Rows are points. Any point is a mix of the corners, with weights that add up to 1. It lies inside the corners' shape when no weight is negative. Say inside or outside, and name the corners with a negative weight.

Corners:
(1): 0.18,0.08
(2): 0.36,-0.77
(3): -0.57,0.65
Points:
0.01,-0.21 -> inside
0.12,0.03 -> inside
-0.02,0.21 -> inside
0.17,-0.02 -> inside

Corners:
(1): -0.07,-0.38,-0.18,-0.06,-0.11,0.04,-0.31,-0.50
(2): 0.40,0.12,0.23,0.09,0.25,0.27,0.17,-0.19
(3): -0.19,0.34,-0.42,0.04,0.58,0.28,0.03,-0.36
(4): -0.23,-1.95,0.12,-0.16,-0.21,0.57,-0.06,-0.04
(5): -0.07,0.20,0.21,-0.09,0.42,0.38,-0.41,0.09
(6): -0.25,0.08,0.08,0.21,0.12,-0.07,0.14,0.16
(7): -0.04,0.54,0.23,-0.41,0.24,0.17,0.19,-0.18
(8): 0.47,0.11,-1.52,-0.31,0.01,0.27,-0.20,-0.10
(9): -0.03,0.33,-0.22,0.09,-0.21,0.62,-0.02,-0.06
Points:
-0.01,-0.17,-0.41,0.06,0.10,0.40,-0.09,-0.15 -> outside (7)
0.08,-0.22,-0.41,-0.18,0.16,0.13,-0.13,-0.25 -> outside (9)
0.03,0.15,-0.20,-0.22,0.13,0.20,-0.02,-0.17 -> inside
0.24,0.07,-0.84,-0.20,0.10,0.27,-0.17,-0.10 -> inside
0.10,-0.28,-0.23,-0.14,-0.03,0.26,-0.13,-0.12 -> outside (3)
